Each row is a point. The points of each table are mixes of a few directions, plus a little noise. Count the directions of each table, and those that both share. Where both have some left over, give the other angles between the two spaces (their principal angles), to ten degrees, smallest first.
In the rows, 128 means zero.

First (4 x 3):
[[ 82 120 177]
 [150 132 104]
 [177 137  75]
 [102 124 155]]
Second:
[[152 121 136]
 [ 35 156  93]
 [114 130 120]
 [181  98 136]
 [158 103 126]
 [127 161 156]]
Directions: first 1, second 2, shared 0; angles 60

First (8 x 8):
[[ 79 185 126 112  94  95  94 149]
 [113 122 149 135 107 167 136 150]
 [120 135 161 151 222 104 157  95]
 [125 145 135 136 196  83 136  96]
 [141 121 104 114  82 135 112 140]
 [130 136 113 120 118 110 116 126]
 [122  88 174 152 115 217 164 158]
 [194  92  63 104  90 113 110 111]]
Second:
[[113 139 139 131 137 125 129 130]
 [ 71 172 171 141 162 115 132 136]
 [178 105  72 107  94 110 109 115]
 [121 148 116 120 127  97 113 123]
 [155  79 141 141 120 189 155 136]
 [109 114 175 152 147 179 159 143]
 [192 120  32  86  78  63  82 102]
 [ 85 148 177 148 157 144 146 139]]
Directions: first 3, second 2, shared 2

First, 10 rows:
[[ 94 129 190 132 130 104 133 173 112 126 123]
 [177 140 127 140 129 183 157  40 165 169  86]
 [ 98 124 159 126 129 116 122 158 121 121 127]
 [135 133 151 135 129 136 142 116 133 142 113]
 [ 62 110 144 108 127 137  94 151 138 107 119]
 [177 123  21 117 124 176 113  48 161 130 133]
 [143 132 111 131 128 102 131 150 108 120 153]
 [107 123 159 123 129 192 127  65 175 152  71]
 [117 126 113 127 128  50 116 223  73  90 191]
 [170 140 104 140 128  86 145 155  95 124 166]]
Second (10 x 11):
[[152 123  74 130 112  96 188 152  91 144 139]
 [ 25 104 166 139 128 125  66 137 138 113 132]
 [201 138 152 106 147 144  90 119 134 131 163]
 [ 62 134 147 162 135 116  73 120 147  93 131]
 [142 140 164 137 152 126  42 118 144 101 173]
 [ 83  85 102  90  91 144 236 155 102 185  68]
 [194 155 103 143 137 110 130 121 122 114 154]
 [179 145  86 136 123 113 177 127 114 131 126]
 [113 137 147 137 134 141 108 112 150 114 112]
 [130 119 140 101 120 165 171 118 139 154  81]]
Directions: first 3, second 4, shared 1; angles 30, 80

First:
[[ 87 106 115 135 111 156 123 148  97 158 161 184 159 167 119  21  41  89]
 [154 118 131 143 150 112 130 144 141 129 137  84 105 126 126 203 152 137]
 [ 84  89 110 149 117 158 122 169  91 173 183 180 157 184 114  22  18  77]
 [163 151 140 118 141 104 132 105 156  98  95  83 103  91 137 217 206 164]
 [150 142 136 122 136 114 130 115 145 110 108 100 112 105 133 182 176 149]
 [114 112 122 138 127 137 126 146 116 146 150 142 137 150 122  96  88 109]
 [143 142 134 121 131 118 130 113 141 112 109 111 118 108 133 164 166 145]
 [130 166 137  98 111 127 130  82 139  96  81 141 133  92 140 118 176 152]]
Second:
[[130 168 172 117  96 135 131 112 129 127 120 112 154 102 184 142 124 158]
 [107  56  63 124 171 140 106 155 143 114 112 149  90 139  36 120 135  68]
 [ 96  83 111 105 134 165  97 153 145 105  85 128 117  99  85 147 115  87]
 [161 207 183 142 105  89 161  70 138 155 186 118 165 135 213 100 184 197]
 [171 205 144 135 119  76 167  63 116 129 142 137 136 139 175 100 189 192]
 [147 148 136 150 131 102 148 119 118 153 173 127 136 157 150 111 133 148]
 [138 117  82 123 139 119 134 138  86  99  69 145  92 139  86 143  97 117]
 [116  89 109 137 137 144 118 169 113 133 127 126 116 142 101 142  75  97]
 [ 85  80 150 118 120 180  90 169 165 137 138 108 147 100 123 147  99  87]]
Directions: first 2, second 4, shared 1; angles 90

First (9 x 24):
[[ 92  76  91 166 173 119 134 141 119 125 169 120 101  90 150 137 142 106
  143 151 103 101 131 116]
 [152 152 142 152 104 140 144 111 145 137  96 125 128 119 114 108 129 121
  161 159 165 110 148 118]
 [140 182 171 103 101 133 118 152 138 204  92 165 125 128 160 120 134 181
  115 173 141 111 114 101]
 [ 92  71 102 155 136 126 156 181  91 101 101  71 111  75 118 130 127 102
  137 111 123 127 135 156]
 [133 177 111 118 123 118  97 119 115 167 103 110 131  94 204  85 140 133
   94 164 166 134 117 131]
 [135 153 142 114 114 123 114  99 148 152 131 139 122 135 149 103 140 153
  108 143 165 124 117 129]
 [147 194 170  86  94 130 107 140 134 192  88 156 137 139 163 113 130 180
   96 152 150 132 109 116]
 [145 106  88 132 174 132 121 113 109  48 181 140 171 176  83 187  95  62
  156  72  34 163 149 118]
 [115  41 136 125 134 131 161  96 153  26 191 126 125 194  11 171 115 113
  144  25 106 149 133 168]]
Second:
[[133 163 140  88 156 140 106  98 142 165 167 168 137 151 154 127 128 129
  152 146 109 111 125 108]
 [159 221 140  70  92 135 151 123 139 142  49 106 148 134 173 124 173 192
   81 129 238 144 152 179]
 [122 106 144 131 118 140 105 136  99 136 120 109 135 111  96  87  74  70
  174 116  81 133 108 119]
 [174 171 118 154 113 125  96 120 115 125 108 145 165 141 132 127  95  96
  127 147  88 155 131  87]
 [146 129 146 160 117 118  86 118 138 158 157 180 130 148 120 121  95 120
  128 159  68 128 101  63]
 [ 61  54 158  98 146 134 150 136 144 151 174 121  74 112 109 112 146 155
  148 108 146  86 104 160]
 [ 94  56  90 171 144 109 181 155 135  69 139  98  94 110 114 174 175 155
   92 106 161 123 148 163]
 [186 199  89 143 148 128 101 103 119 111 128 156 182 155 158 158 115  91
  131 153  84 154 157  85]
 [ 78  52 127 136 118 124 176 164 121  96 109  69  88  90  97 123 150 145
  118  89 177 119 127 188]]
Directions: first 6, second 5, shared 3; angles 70, 90

First (11 x 32):
[[159 149 144 185  86 149 118 186  94  89  51  67  86  98 154 123  61  71
  158  95 163 105 200 152 129 187 145 131 104 182 112 148]
 [138 132 123 124 110 111 144 126 155 112 162 147 159 141 114 115 153 132
  121 147 141 124 115 122 129 137 114 134 158 123 161  92]
 [158 123 146 160 147 111 156 181 108 132  73 134  82 116 208  99  29  55
  134  91 151  92 125 173 105 157 158 109 148 113 128 131]
 [127  95 149 139 129 145 110 120 148 112 135 152 138 111 110 151 139 133
  156 134 136 107 157 107 115 126 155 136 145 160 154 126]
 [103  71 142 133 133 167 103 113 149 114 109 123  89 102 116 154 140 133
  175 137 114 107 202  85 127 134 166 136 167 170 150 153]
 [118 146 106 118  90 128 140 129 121 103 131  83 140 128  93 118 148 138
  115 122 111 148 148 114 159 141  93 145 111 124  74 128]
 [117 145 132 103 205 114 115 110  74 202 127 161 142 137 155 146  95 148
   87  94  99 159  30 171 107  52 131 104  39  70  52 167]
 [123 123 107  99 156 100 159 110 167 165 159 162  98 170 175  93 152 132
  112 176 128 129  83 128 125 128 121 105 212  86 225  99]
 [146 103 156 129 146  97 146 130 146 117 173 206 204 119 114 134 113 120
  118 107 139 103  76 138 100 100 142 136 129 103 109  91]
 [ 97 173  99 106 134 170  63  75 108 178 129  81  96 156 104 162 212 205
  123 182 113 188 130 113 148 101 105 114  74 160 174 173]
 [122 146 104 113  72 115 154 128 138  83 159  94 175 130  68 112 166 141
  108 124 113 147 142 105 164 144  79 157 122 118  69 102]]
Second:
[[121 160  91 101 135 111 145 133 109 187 122  91  77 156 170  83 128 127
   99 134 106 162  96 150 144 124  97  98 123  72 135 153]
 [143 126 128 133  75 126 125 138 150 108 164 124 167 116  82 116 164 132
  139 133 139 124 156 111 133 138 116 140 125 138 144 114]
 [110 155 106 117 118 163  77 100 117 166 123  79  87 142 115 142 189 174
  137 167 119 166 154 114 144 120 115 114  96 156 176 170]
 [114 109 143 129 163 118 160 116 132  68 115 162 161 126 124 159  92 121
  115 110 123 108 109 120 130 131 135 158 155 136  60  90]
 [129 139  92 104 102  93 185 136 161 120 151 112 112 159 148  70 145 113
  104 153 123 133 117 123 154 162  89 125 205  84 167  88]
 [100 115 123 101 160 167  57  78 128 214 149 134  92 136 118 157 200 190
  148 171 106 159 130 107 116  73 148  98  96 137 204 187]
 [115  93 143 103 197  88 175 125 113 138 141 195 172 121 145 130  64 111
   91  72  93 117  46 148 111  77 138 132 117  53  12 118]
 [146 124 156 163 115 133 127 150 120  72 106 134 162 103 113 152  91 104
  142  99 152 102 151 133 120 149 143 151 114 168  88 111]
 [175 130 170 200  89 151 101 178 123  79  82 121 125  92 137 144  80  79
  176 111 190  81 196 145 103 179 169 136 120 208 168 123]]
Directions: first 6, second 6, shared 5; angles 70

First, 8 rows:
[[107 114 119 169 128 111 122  96 153 121 115 118 121 152 135 201 147  95
  116 131 121  88 126 136 138 131 124 113  92 131 147 138]
 [179  70 121 128 146 185 172 112 114 101 148 171 156  73 149 148 125 127
  123 113  39  61  77 148  94 177 118 114 183 115 128 140]
 [ 89 122 124 178  76 121  98  97 142 132 127 126 126 150 157 163 168  85
  123 160  71  98 136 116 138 146 129 123 109 138 130 158]
 [144 120 129 117 133 142 139 133 120 124 135 138 135 112 129 115 122 137
  130 123 115 125 118 131 119 136 127 129 147 124 124 127]
 [104 161 136 121  93 115  99 145 120 147 130 117 122 143 129  78 134 133
  137 149 141 172 154 107 139 114 136 144 125 136 113 131]
 [ 91 156 132 142  89 106  93 129 133 145 124 112 117 156 133 112 145 115
  132 153 137 155 156 109 145 116 135 137 107 138 122 137]
 [132 148 129 105 165 105 133 144 134 131 116 109 116 141  99 126 105 148
  128 108 205 159 139 134 137  97 129 130 107 126 135 103]
 [179 134 133  63 194 139 167 168 110 123 131 133 131  97  91  81  78 183
  134  87 197 166 116 143 114 107 127 134 155 116 124  90]]
Second, 8 rows:
[[119  78 118 189  88 157 127  78 138 111 137 153 144 118 174 195 171  76
  117 151   7  42 101 132 117 181 121 110 138 129 135 169]
 [132 167 135  85 164 100 128 163 125 140 117 105 113 141  89  88  95 166
  134 108 230 193 151 127 139  84 133 140 112 127 126  94]
 [150 136 138  91 105 160 130 159  94 136 151 151 143  92 136  38 118 157
  143 138  94 161 125 114 112 141 133 146 183 126  99 130]
 [133 146 132 104 141 120 129 148 122 135 126 120 123 129 112  99 112 148
  133 120 169 160 137 126 131 110 131 135 127 127 124 113]
 [118 133 125 137 148 106 127 121 144 127 114 111 117 149 116 164 125 122
  122 119 168 127 135 135 138 112 127 122  97 129 142 119]
 [107 117 118 167 146 101 126  96 159 119 108 110 116 159 125 215 141  98
  114 122 148  91 129 141 142 121 123 110  79 130 155 129]
 [125 112 125 148 115 137 128 112 131 122 131 136 133 125 143 150 141 111
  124 135  90 100 120 129 125 145 126 122 131 128 131 141]
 [141 135 134 105 118 143 129 147 110 133 140 139 135 110 129  76 120 146
  136 132 117 151 128 120 120 132 131 139 157 127 112 127]]
Directions: first 3, second 2, shared 2

First (9 x 32):
[[101 182 183 104 151 140 151 136 116 189 201  98  86 111 102 122 121 146
  161 116 132 131 163 140 129 111 114 128 135 145 109 176]
 [140  80  88 126  98 100  73 158 172  52 113 159 140 114 106 142 156 107
   79 140 116 115  71  57  81 156 113 121 145 118 127 142]
 [122 148 135 135 152 132 181 116  95 164 142  94 120 153 120 112  92 153
  147 118 140 151 163 180 158  95 150 118 137 126 140  88]
 [134 111 120 160 121 154 129  91 106 150  73 147 131  99 157 136 133 110
  153 163 108 127 160 155 156 121 135 153 124 143 104 120]
 [112 202 179  95 132 119 166 130 123 191 178  56 104 174 122 110  99 157
  137 127 123 136 171 162 166 130 133 134 157 112 130 109]
 [155  93 108 107 111 126  48 134 170  45  75 205 178 119 186 140 170  92
   85 104 144  89  53  72  82 190 105 125  75 119 162 135]
 [126 105 103 190 147 141 193 116  82 164 122 106 141 149 127 131 118 154
  187 107 142 160 139 172 171  67 160 137  71 143 120 143]
 [122 130 130 131 168 148 163 109  90 145 138 138 107 101 107 114  97 136
  139 121 146 145 164 173 124  87 138  99 151 142 140  93]
 [142 102 107 103  74  89  46 163 197  54 110 146 145 130 127 145 167  99
   64 153 100  98  67  41  87 195 101 139 155 105 121 145]]
Second, 9 rows:
[[120 160 164  86 156 145 119 128 125 133 157 144 118 118 141 119 120 126
  119  94 155 113 128 133 101 137 110 102 118 131 153 130]
 [173 115  66 197  79  37 191 142 162 112  95  75 186 225  98 100 127 190
  159 177  92 175 128 148 228 131 206 198 150  89 130  58]
 [ 85 160 204  42 187 215  70 116  98 145 177 183  73  40 161 146 123  75
   96  65 176  79 128 115  28 132  51  53 104 163 143 188]
 [151 177 143 106 140  84 163 139 151 123 156 113 159 190 127  88 112 175
  138 106 148 140 127 154 162 149 159 138 128 102 175  73]
 [136  70  70 197  84 113 135 126 128 121  77 108 136 130 109 149 144 122
  139 183  84 148 129 115 160 109 149 165 143 129  81 137]
 [118  78  98 166 105 147 111 121 115 128  93 129 113  94 121 158 143 100
  126 161 100 128 128 108 120 110 119 136 133 143  84 163]
 [119 181 182  64 170 146 119 129 127 135 175 149 119 121 147 110 114 130
  117  76 169 109 128 138  94 144 106  92 114 130 170 124]
 [134 103 100 160 107 116 135 128 130 124 105 116 135 136 118 135 135 131
  134 154 108 139 128 124 148 121 142 147 135 125 109 127]
 [117 108 123 135 125 150 111 123 117 131 117 137 113  98 130 146 135 106
  123 135 121 122 129 116 109 119 113 121 127 141 108 153]]
Directions: first 6, second 2, shared 1; angles 30
